Rows are points. A path goes straight from each point to the next, and from the last back to the first. The post is the endless flat space through its rows: a point in 2 columns, a line in 3, a plane in 4, and so on, so that a path can go around it. Count how often the path circles the post. Going back the other way cancels.

Post, one row:
[[0.9 1.3]]
Path (13 x 2):
[[-1.5  2.1]
 [-0.2  7.4]
 [-3.5  1.3]
 [ 0.3 -1.3]
 [ 5.9 -1.2]
 [ 4.8  5.2]
 [-3.3  5.2]
 [-1.7  0.6]
 [ 0.5 -0.8]
 [ 6.9  0.8]
 [ 5.9  1.9]
 [ 4.5 -2.6]
 [-1.2 -1.9]]
Times around: 1

Post:
[[  1.0   1.0   0.1   4.1  -1.8  -4.3  -3.4   2.9  -2.3]
 [ -0.2   3.9  -4.1  -0.1   0.2   1.8  -0.2   1.9   4.8]
 [ -0.5   2.0  -3.5  -4.1   3.3   0.0   1.6  -2.9  -3.3]
 [  0.9  -1.5   7.9   0.0  -1.6   0.8  -4.8   2.6  -3.7]
 [  3.1   3.1  -6.1   2.4   3.7  -2.4  -7.5   4.0   0.9]
 [  0.8   0.7   3.4   4.5   2.3   1.7  -0.1   0.0  -5.1]
 [ -2.3   1.7   1.8   4.0  -7.4   8.3  -0.4   3.8  -2.1]
 [ -1.9   3.6  -3.9   8.1  -3.8   0.1  -1.2 -10.5  -0.9]]
Path:
[[ 4.0  2.4 -1.1  3.0 -0.9 -4.5 -2.2  1.7  2.2]
 [ 0.6  6.0  4.3  6.1  2.3  4.9  0.8 -3.3  2.9]
 [-1.8  5.9 -4.4  2.6  3.5 -1.8  0.0 -2.0 -7.7]
 [-1.6  1.9 -7.0  4.0 -1.6  2.0 -3.3  2.6 -3.3]
 [ 1.4 -4.4  2.8  3.2 -2.4 -0.4  1.0  2.3 -2.6]
 [ 1.2  2.1 -2.7 -0.3 -1.2  1.9  2.3  2.9  0.3]
 [ 0.5  3.3 -2.5  5.3 -4.4  2.0 -1.8  5.5 -6.6]
 [ 5.0  1.6  4.0  5.1 -1.5  4.9 -4.9  2.5 -1.1]
 [ 5.7  1.9 -2.4  4.7  3.5  3.2 -2.3 -2.3 -1.1]
 [ 0.8  3.1  0.5  2.9 -3.0  7.4 -6.0  4.2 -2.6]
 [-0.5  4.0 -2.2  0.1  2.4  0.4 -0.9  4.6 -1.1]
 [-3.5  0.3 -1.3  1.8 -1.5 -2.6 -6.1  3.6 -4.7]
 [ 2.1 -1.5 -0.6  5.6 -0.1  1.3 -4.7  2.0  1.0]]
Times around: 2

Post (17 x 18):
[[-0.2  3.3 -0.4  0.9 -4.3 -0.2 -2.2  1.6 -6.4  0.7  6.1  0.6 -4.6  0.3
  -5.4  1.8  6.2 -3.4]
 [-1.0  3.2  4.5  5.2 -1.1  3.0  8.9 -0.4  1.2  3.9  1.3  5.5 -0.9  1.0
  -2.1  0.1  6.7  0.7]
 [-4.5 -3.4  3.0  5.0  2.5  5.6  0.6  5.6  2.7  1.3  0.1 -0.9 -2.9  2.6
   5.9 -5.6  2.0  1.7]
 [ 3.8 -3.0 -2.4  0.2 -1.0 -1.6 -5.4 -0.9 -1.3 -2.5 -4.7  5.6  2.1  0.0
   5.5  0.6 -4.3  4.6]
 [ 1.5  5.9  0.5 -3.6 -5.0  3.9  2.0  3.9 -4.3  9.5 -1.5  0.9  6.6  0.7
   8.8 -0.5  5.6 -6.4]
 [-2.0  1.1  3.1  2.7  0.1  3.6  0.8  3.0  2.7  0.8 -4.7 -3.0 -3.1 -3.3
   5.5  3.9  5.0  1.0]
 [-0.7  0.7 -3.2 -6.3  0.6 -0.2  2.3 -1.7 -2.1 -0.2  3.3  0.3 -3.5 -3.6
   1.1  2.9  1.0  4.2]
 [-1.0 -0.3  5.7  1.4 -2.4  2.6  3.4 -3.6  0.9 -0.6 -2.2 -5.7  2.3 -2.9
  -1.8  2.2  0.4  5.7]
 [ 0.8  2.1  1.5 -6.4 -3.3  1.0  0.7  0.7  7.6 -1.3 -5.5 -2.1  8.6  2.0
  -3.7  6.8  0.4  0.5]
 [-7.0  1.6 -1.7  0.7 -4.4  1.6  0.8 -1.8  4.6 -0.6  0.8 -4.4 -2.3 -1.5
  -2.8  4.1 -4.4 -3.0]
 [-0.5 -0.9  3.8 -2.8 -7.3 -1.1 -0.6 -2.0  3.9  6.3  3.5  4.7 -6.6  0.9
   3.8  1.0  1.8  3.4]
 [-0.6  5.2  2.1 -3.5 -2.0 -2.4  2.7 -1.8  5.9  4.2  4.7 -2.2  1.2  1.2
   6.4  2.6  6.6 -8.1]
 [ 0.0 -0.6 -2.9  2.4 -8.9 -6.8  0.4  3.5  4.8 -3.0 -0.5 -1.5  1.5  4.5
  -0.8  6.3  2.3  2.6]
 [ 0.9  0.5  1.7  1.5  0.5 -3.2 -2.8 10.7  0.8 -1.0 -3.1  1.3  5.4 -1.3
  -7.2 -5.4 -7.9 -1.3]
 [-4.7  1.9  1.4 -1.8  0.4  2.2 -0.2 -2.9  3.3  3.9 -5.2  1.0 -1.2 -3.6
   4.2 -8.3  3.4 -2.0]
 [-3.0 -1.2  0.6  4.3  3.8  0.2 -1.9  3.5  7.2  4.1 -4.2 -5.4  2.7  0.2
  -2.4  1.3 -2.2  3.0]
 [-0.4  0.8 -2.6 -0.6 -1.7  3.6 -4.6  0.5  7.0  1.0  2.0 -2.1  1.6 -7.7
   0.1  0.6 -4.5  4.5]]
Path, 17 rows:
[[-2.9 -3.0  7.9 -1.3  2.2 -0.1 -0.2  7.7  3.4  1.6  0.9  5.0  1.8  1.7
   0.4 -6.7  0.0  5.1]
 [-4.4  5.8  0.7 -2.1  0.8  0.2  3.5  5.9  1.9  4.9  3.1 -6.6  4.7  1.9
   0.7  3.8 -2.5  1.8]
 [ 3.5  3.7  2.3 -1.3  2.0  0.5  0.8  1.2  3.0  1.9  3.8  2.3 -1.3  2.1
  -3.9 -3.1  2.7  4.1]
 [ 1.5 -0.8  1.1 -6.7 -3.7  1.3 -1.1  2.4  0.8  1.8  3.1 -2.4 -4.1 -2.3
   3.1 -1.3  1.8  2.6]
 [ 0.7 -1.8 -2.8  0.2 -0.4 -1.3  1.2  0.5  2.6 -0.1  2.6 -2.9  2.2 -4.5
   0.5  2.2 -1.3  0.6]
 [-3.4  1.0  5.9  2.1 -0.6  0.7 -0.8 -0.3  0.4  2.9 -1.6  7.8  2.9 -3.1
   1.5 -3.8 -3.8 -0.7]
 [-0.2 -0.8  2.8 -3.6 -1.8 -2.3 -1.5  0.5  3.4  2.9 -2.4  2.4  4.0 -4.8
  -2.1  3.2  0.2  5.5]
 [-1.8 -1.1  1.3 -1.9 -2.6  1.5  8.6  4.1  3.9  0.6  1.2 -2.2  5.3 -1.1
   1.0  0.8 -3.3  4.2]
 [-0.6 -0.6 -3.5  0.7 -3.2  1.5  2.8 -0.5  0.5  4.8  2.5  0.5 -1.6 -0.4
  -1.8  0.6 -1.4  3.2]
 [ 0.9  2.3  1.2  1.4 -5.0  1.6 -1.4  0.8 -1.6  3.8  1.8 -3.6 -0.9  0.3
   3.7 -2.8  1.9 -0.9]
 [ 2.7 -1.3  2.2 -1.6 -1.9  4.4  3.7  4.3  2.5  6.2 -0.6 -7.7  4.7 -1.7
   1.0 -1.4  7.7  0.7]
 [-4.4 -1.9 -0.6  1.9 -2.1  1.9  4.1  4.6  2.4  3.2  1.8 -2.9  4.0 -7.2
   2.5 -3.4 -5.0  0.2]
 [-3.1  2.7 -0.1 -4.9  1.7 -3.5  2.2  0.8  4.9  7.8  0.7  2.3 -1.4 -0.9
   0.7  5.0  3.0  4.8]
 [-2.3  3.6 -0.4  0.9 -0.4 -2.7 -1.0  1.5  5.6  1.9 -5.9  8.5 -0.8  0.0
   6.3 -5.5 -3.2 -2.7]
 [ 1.8  3.3  2.3 -0.8 -6.2  3.8  0.1  0.2  3.5 -3.5  2.2 -4.8  3.6  4.1
  -5.6  1.4  0.9 -2.2]
 [-1.0 -3.0 -2.0 -0.4 -0.3  5.5  8.9  5.8 -1.6  1.8 -0.6 -2.7  1.3  2.8
   2.7  3.3  0.1  3.1]
 [ 0.1 -1.2  3.4 -7.7 -3.4  3.1  0.7  1.5  2.4  0.6 -7.5 -1.2  6.0 -0.8
  -0.7  3.4  2.4 -1.3]]
Times around: 2

Post:
[[ 2.0 -2.7 -4.2  1.8  1.6 -1.6 -0.2  2.8  2.2  2.8  2.0  2.7  6.5 -1.6
   2.3 -0.8  1.4 -1.2]
 [ 0.4  1.5  0.4  3.5 -2.9 -5.9  0.0 -9.2 -1.7 -4.7 -0.7  1.0 -3.5 -0.6
  -3.4 -1.9  2.5  2.9]
 [ 1.8  0.1  0.8 -4.8  1.3  1.7  0.1 -1.3 -3.5  0.3  1.0  1.0  1.4  4.4
  -2.9 -1.8  2.2 -0.3]
 [-8.1 -3.7 -7.8 -1.7 -1.0 -7.8 -1.3 -0.9 -1.9  4.8 -1.2  1.7  3.2 -4.0
   3.1 -4.1  1.2  1.8]
 [ 5.2  0.0  2.1  2.3  3.1 -4.6  0.0 -2.3  3.1  4.0 -5.0 -2.3 -3.0 -1.9
   0.5  2.0 -0.9  3.8]
 [ 0.0  2.0 -1.3 -4.2 -4.0  4.5 -0.3 -1.7  3.8  2.6  8.8 -3.7 -4.5 -1.2
  -4.5  0.7 -2.4  2.3]
 [-2.5  3.9  0.2  0.3  4.1  2.7  1.7 -2.4 -3.1  0.9  4.4 -0.2  1.9 -3.4
  -3.5  6.3  1.5  0.4]
 [ 1.0 -4.1  2.9 -1.7  7.2 -1.1 -4.4  1.5  1.0 -1.2 -2.4 -0.3  2.9  0.1
  -4.4  2.7  1.9  0.0]
 [-2.4  0.7 -2.5  0.1  6.6  1.4 -0.9  1.1 -0.6 -2.8  2.7  6.4  0.1 -2.0
   3.0  0.4  3.2 -1.4]
 [ 0.8  6.5 -0.8  3.2  3.9 -7.0 -3.3  0.3  1.0 -0.7 -5.9 -3.1 -1.5  0.6
  -7.7  2.5  1.5 -0.9]
 [-2.8  1.9  3.7 -0.2  0.2 -0.8 -2.0  0.0 -0.5  3.7  0.4  1.6  1.7  4.1
  -2.8  1.1  6.6  6.5]
 [-0.5 -0.9  2.0 -4.8  1.6 -0.5  2.0  4.8  2.1 -0.3 -2.3  1.5 -2.1  4.4
  -6.4  3.8  4.6  5.1]
 [-0.5 -1.5 -7.0  4.9  2.1 -0.5 -3.6  1.0 -0.9  0.9 -0.1 -2.1  0.5 -1.5
  -1.0 -2.8 -1.2  4.5]
 [-1.7 -0.4 -5.5 -5.6 -0.8 -2.1 -2.6  2.7  4.3 -1.3  0.5 -3.8  8.1  2.2
   3.2 -0.1 -5.0 -1.2]
 [-4.9 -1.5 -7.0 -4.6 -0.2  0.7  1.4 -5.1  6.3  0.0 -3.1  4.3 -0.9 -1.4
  -0.7  0.5 -2.3  0.6]
 [ 5.3  2.7  2.8  4.6  0.2 -5.9 -6.5 -2.0 -5.7 -0.9  1.3  1.1  1.4  0.0
  -0.1  4.2 -3.1  0.8]
 [ 2.5 -3.8  3.2  0.6 -0.1  7.3  1.3  1.4 -1.4 -0.9  0.3 -1.4 -3.3  4.4
  -2.4  4.9  1.3 -2.9]]
Path (26 x 18):
[[  3.8  12.2  -1.6   1.9  -1.9  -3.0  -2.9  -1.7   3.1   2.0   4.6  -2.6
    6.7  -2.8   1.1   4.3  -1.4   2.7]
 [  1.2  -2.0   1.9   1.9  -3.6   0.0   3.1 -11.6  -1.7  -6.5   0.0  -2.9
   -2.7  -1.2   2.2  -3.3   0.1  -0.3]
 [ -7.5   1.6  -6.3   1.4   0.1  -3.2   1.3  -2.1   1.9  -1.0   2.4  -3.6
   -4.0  -4.4   0.5   0.1  -5.2   6.0]
 [  3.4  -4.5  -0.2   3.8   3.0  -5.7  -1.4  -2.2   1.0   4.5   3.5   1.6
   -4.3  -9.1  -0.7   4.8  -1.0  -9.5]
 [ -7.5  -0.4  -4.9  -3.4  -1.2   0.6  -0.8  -4.2  -5.2   1.9   0.2   5.4
    2.8   0.8  -5.8   3.2   6.1   3.3]
 [  2.0  -1.0  -1.2   1.9   1.5   0.2  -6.9  -4.4  -4.3  -0.3  -0.3   5.5
    6.7   1.4  -1.6   0.0  -0.8   6.1]
 [ -2.7   3.5   1.7  -2.9   5.2  -0.7   1.5   3.7  -1.5  -5.4   1.1   0.0
   -0.2  -0.6  -0.2   3.5   3.1  -5.3]
 [ -3.9   6.3  -2.0  -0.7   6.2  -2.9  -1.1  -2.9   3.8   0.3   3.9   0.9
    1.7  -4.3   2.5   1.0  -0.6  -4.1]
 [ -3.7   3.9  -0.4  -2.2   1.0   1.0  -0.8  -8.9  -0.5   0.6  -0.9  -4.8
   -6.1   0.9  -8.0   4.4  -2.3  -1.7]
 [ -2.1  -6.1 -10.7  -2.7   2.4   4.9  -1.1  -3.6  -1.0  -2.8  -0.6   2.5
   -0.2  -0.8  -8.7  -5.0   4.8   5.1]
 [  0.4   2.2   4.7  -8.5   3.7  -2.2  -4.6   4.9   0.0   1.4   3.0  -3.7
    8.2   1.1  -0.8  -2.7   5.9  -4.4]
 [ -4.3  -4.0  -1.6  -1.0   2.4  -1.2  -3.4  -1.3  -5.3  -5.6   2.2   7.7
   -6.7  -3.1  -4.1  -5.2   0.3   4.3]
 [  1.0  -1.1  -6.1   3.1   0.3  -3.1  -0.6  -1.9   4.0  -0.1   5.2  -0.4
   -0.6  -3.7   2.0   0.1  -5.6  -2.6]
 [ -0.7  -0.1  -3.4   0.3  -2.1  -1.0   5.6   0.7   0.2   0.1   1.8   2.1
    1.9   6.1   3.1  -2.1   5.2   7.6]
 [  1.2   0.1  -0.8  -0.6   4.6  -3.5  -3.2   0.8  -3.5  -1.7   7.6  -0.1
   12.1   0.7  -0.3  -3.9  -3.5  -0.3]
 [  1.6   0.4   2.9   1.7  -1.3  -5.2  -3.6   8.0  -0.3   1.7  -1.3   2.0
    2.7   3.8  -6.0   1.7   4.3   4.0]
 [  3.1  -6.2  -2.5   2.4   1.3  -1.0  -3.7  -0.1   1.8  -1.4   1.2  -1.1
    2.0  -3.5   2.7  -1.6  -0.5  -0.5]
 [ -0.3   4.0  -6.2   0.6  -3.1   0.7  -2.4   3.1  -0.3  -6.8   7.0  -5.5
    1.9   4.8  -3.8  -1.9   0.8  -3.9]
 [ -3.2  -1.0  -0.1  -3.6   1.3   3.0  -0.6   0.6  -3.0  -4.1  10.2   1.8
    0.5   2.1   0.6   4.3  -0.7  -8.5]
 [ -2.5  -2.5   1.5   3.6  -0.4  -2.5  -5.2  -2.1   2.6   1.4   1.1   3.7
   -0.9  -1.8  -3.4   3.0  -2.7  -1.6]
 [ -3.0  -2.0  -1.2   2.2  -3.5   0.5   1.4   1.9   8.2  -4.1  -3.3  -1.0
   -1.8   1.4  -1.6  -6.5   5.7   3.0]
 [ -0.8  -2.1  -6.5  -0.3   0.4   0.1   1.3  -2.0   1.8   0.0  -0.9  -0.4
   -3.9  -2.8  -2.1  -1.7   5.1   6.5]
 [ -7.3   2.4  -9.7  -1.1  -0.2  -3.4   3.0  -4.7   0.7  -1.1   2.7   0.7
    3.3  -3.6  -1.4   3.4   0.3   3.1]
 [  1.5  -2.0   1.3   0.8   3.7   0.2   1.1   2.8   3.5   0.6   3.3   0.0
   -3.7  -1.5  -2.2   6.1  -0.1   0.8]
 [ -2.4  -1.8   3.3  -1.3   5.2  -3.3   0.0  -3.7  -1.3  -2.3   1.5  -1.7
    3.9  -4.2  -0.5   1.7  -0.4   5.2]
 [  3.6   0.9   0.4  -1.7  -1.2   2.5  -1.8   2.7  -4.1  -1.3  -2.3  -1.9
    6.1   4.8   0.9  -0.5   0.7  -4.8]]
Times around: 0

Post (17 x 18):
[[ 2.7  1.9  7.9 -1.6  0.0  1.8 -3.4  0.8 -2.4  2.7 -0.9 -2.4  1.4 -4.1
   0.1  3.1  5.6 -3.1]
 [-3.4 -3.7  3.0  0.2 -4.5 -6.8  0.2  1.3  2.3  0.0 -4.2  4.2  2.4 -1.7
   4.3  0.7 -5.2 -5.4]
 [-3.1 -0.8  6.2  3.0  1.1 -3.8  3.7 -6.1 -5.5  2.3 -0.2 -0.6  4.7  1.2
  -0.4  6.4 -0.1  2.1]
 [ 5.1 -0.5  3.0 -3.4 -4.2  2.5  0.4 -3.8 -0.4 -3.6 -3.8  0.6 -1.7  0.4
  -4.9  2.3 -0.1  0.5]
 [ 0.7  2.5  5.2 -1.8  4.9 -1.0 -4.7 -1.6 -1.0 -3.0  4.0  3.4  1.2 -0.9
  -5.3  5.4  4.6 -3.8]
 [ 0.6 -0.1  3.4 -2.5 -2.2  1.1  3.2 -1.4 -0.7  0.0  1.2  1.5 -2.2 -4.5
   5.6  9.3 -0.2  5.1]
 [-8.3 -1.8 -0.1 -3.4 -1.9  0.5 -6.0 -1.8  2.0 -0.2 -1.1  6.3  3.4  0.8
   3.1 -1.8 -2.2  4.6]
 [-2.8  5.3 -4.2 -1.3 -4.2 -2.6 -1.5 -3.4 -6.6 -8.5 -5.3 -4.7  4.5 -2.1
  -6.1 -2.1 -1.6  3.9]
 [ 1.2  0.8  4.2  7.2 -2.8 -4.3  0.2 -3.5  3.9 -3.6  5.8  2.3 -3.6 -2.0
  -1.0  0.5 -4.3 -0.3]
 [ 6.3 -0.4  3.6 -4.9 -2.4 -5.4 -4.1  1.5 -0.3 -1.8  7.1  0.2 -1.6  2.2
  -4.7  3.6  3.9  1.4]
 [-7.1  3.0 -3.7  0.4 -0.9 -3.1 -6.0 -7.7 -1.3  1.2 -2.2  5.7 -1.3  2.0
   2.1 -1.7 -5.5 -5.0]
 [ 5.3 -2.5 -3.7  5.8  1.3 -0.8  2.7  3.5 -4.9 -1.0 -2.0 -2.1  0.1  1.4
   3.4  6.4  2.1  1.6]
 [-1.7  5.2  0.9  0.2  0.5 -3.6 -0.2  3.1 -0.2 -3.8 -3.6 -2.4 -1.5  4.6
  -0.6  1.4 -2.4 -5.0]
 [ 1.0  1.7 -2.7  3.0 -5.4  1.0  1.7 -5.1  0.1 -0.3  0.0 -7.3  2.3 -2.5
   1.8  3.0 -7.5 -5.5]
 [-2.9  1.3 -6.8  0.4 -3.4 -4.1 -4.4 -4.0  0.8 -1.6 -5.5 -4.5  6.8 -1.0
   0.4  0.8  1.1  3.3]
 [-1.4  4.6 -4.3 -4.0  1.3  2.3 -0.7  2.5 -1.2 -2.0 -1.8  0.9 -1.0 -1.8
  -4.4 -3.2  6.5 -1.5]
 [ 0.6 -1.7 -6.4 -6.6  3.8 -0.8 -4.8 -0.9 -1.8  0.1 -3.8 -0.7 -4.5  0.8
  -1.2  0.3 -2.6  2.9]]
Path (29 x 18):
[[ 0.8 -0.1 -3.1 -2.8 -1.9 -1.0  0.3  1.7 -0.3 -0.1 -1.9 -0.5  0.9  2.3
   3.7  4.5 -4.6 -2.5]
 [ 1.0  3.9  1.2 -0.6  0.9  1.5  3.3  0.5 -2.2  1.4  4.3 -2.0 -0.1  2.1
  -5.2  4.1  1.4  4.8]
 [-3.8  0.3  3.2 -0.9 -2.7 -0.4 -4.4  1.2  4.9 -0.5  1.4 -1.4  1.7 -6.5
  -2.4 -1.0  1.0  3.1]
 [-0.7  8.1  1.5 -2.5 -1.7  0.5  2.7 -2.2 -4.5 -0.3 -1.6 -0.8 -3.2 -1.7
  -1.0  9.5  0.0 -0.8]
 [ 3.4  3.8  3.9  1.5 -6.0 -3.6 -3.5 -1.0  3.4 -6.2 -1.7  5.2  4.4  0.1
   2.2  7.5 -4.0  0.3]
 [ 2.8 -6.6  2.1  1.7 -4.4  1.7  1.7  0.4 -1.8  1.0  0.0  1.7  3.2 -7.6
   2.0  7.1 -4.4  4.7]
 [-1.1 -2.5 -0.8 -0.1 -8.4 -0.6 -2.3 -3.1  1.0  2.2  2.6  0.4  1.9 -5.7
   1.1 -1.2 -0.4  6.2]
 [ 0.5  6.0 -2.9 -3.5 -6.1 -5.7  6.6 -6.8 -6.4 -2.3 -5.8  1.4  2.7 -2.2
  -9.2  1.1 -0.2  2.3]
 [ 1.2  5.6 -9.8 -3.4 -0.9  6.9  1.4 -1.2  3.8  3.4 -6.1 -3.8  2.9  1.7
  -1.9 -3.7  4.7 -6.4]
 [-1.2  2.7 -5.4 -4.1  1.0 -4.2  2.1  0.5 -7.6 -2.9 -6.1 -2.0  0.0  1.5
   1.1  0.1 -0.6 -0.2]
 [-2.0 -1.3 -3.6 -3.8 -4.9 -1.7  0.3 -1.9 -2.9 -4.6 -3.6 -3.8  4.1 -1.3
  -2.7 -5.2  2.9  0.2]
 [ 2.0  0.6  0.8  7.6 -2.9 -4.3 -5.1 -2.7 -4.4 -2.5  5.1  2.6 -1.2  2.9
   0.2  3.9 -0.1 -3.5]
 [-0.8  0.7  3.5  0.2 -2.2 -2.5 -3.3  3.6  1.1  2.0  0.4 -0.2 -1.3  0.5
  -2.4  1.9 -2.4 -3.7]
 [-3.7  0.1  2.7 -6.9  3.4 -5.2 -3.1 -0.3  4.2  0.0 -0.6  3.9  2.9 -3.7
  -3.9  3.8 -0.4  0.3]
 [-0.7  2.0 -0.3 -3.1  2.8 -1.6 -1.5  2.2 -5.5 -1.4 -3.0  0.7 -3.4  1.4
   0.3  7.2 -4.8 -6.2]
 [-3.3  2.6  0.6 -2.6 -0.3 -5.1  0.1 -0.3 -2.6  0.8 -7.1  0.6  0.5 -0.1
   2.4  6.8  5.5 -0.1]
 [-3.3  3.7  1.0 -4.3 -0.4 -3.2 -1.4 -4.0 -6.0 -0.1 -2.0 -5.7  2.1  0.3
  -6.8 -3.1 -0.4 -6.9]
 [-1.6  1.4 -0.5 -1.7 -3.5 -4.8 -3.7  0.5 -7.2 -5.5 -4.6 -0.7  2.7 -1.8
   2.6 -4.1 -1.7  0.9]
 [-1.5  0.6 -2.9  0.9  0.8 -4.0 -6.3 -1.7 -0.3 -0.5 -2.0  1.7 -1.2 -0.8
   8.3  4.1 -3.8  6.4]
 [ 2.8  2.3  2.4  2.7 -0.2 -8.0  0.1 -2.6  2.5  0.4 -0.7  1.6  1.9 -6.6
  -1.4  5.0  0.2  1.6]
 [ 0.8  3.7 -1.1 -6.7  3.2  0.3 -5.8 -1.9 -2.0  4.1 -3.5  3.0 -5.8 -3.0
  -3.6  7.0  1.9 -1.6]
 [-0.3  2.7  5.8 -0.6 -5.2 -3.3  0.0  1.4 -5.4  0.2  3.5 -0.9  1.2  2.1
  -3.6  0.5 -0.7  0.7]
 [-1.1  3.9 -1.8 -1.1  3.6  1.5 -4.3  2.5 -2.5 -2.0 -1.0  3.8 -3.8 -2.4
  -0.9 -2.6  0.7  2.1]
 [-0.3  4.0  2.5 -6.2  3.5 -2.6 -1.4 -5.1 -2.1 -2.0 -1.6 -5.3  0.8 -3.7
  -3.2  2.5 -1.9  4.9]
 [ 3.4 -7.4 -1.3  1.3 -7.7 -5.7 -3.3 -4.4  0.3 -1.6 -5.0 -3.3  5.1  0.2
   6.2 -1.7 -1.3  4.4]
 [ 4.3 -2.1 -3.2  0.5 -7.7 -1.0  0.7 -1.3  5.3 -2.0  5.4  0.7 -4.8  4.6
   0.7  1.0  0.3 -1.2]
 [-2.6  1.7 -2.3 -2.3  1.3 -5.2 -1.1 -0.4 -0.4 -2.8 -2.6 -6.0  0.6 -5.8
   2.4  6.8  0.2  0.5]
 [-0.1  0.3 -1.1  0.8  2.9 -0.7 -7.4 -4.4  0.6  4.3 -0.8 -4.1  1.5  1.6
   4.2  1.9  2.8 -1.4]
 [-4.2  2.0 -1.5 -2.5  5.3  2.2  2.7 -5.0  2.4 -1.0 -1.2  5.1 -3.8  0.5
  -2.1 -2.0 -2.0  0.4]]
Times around: 0
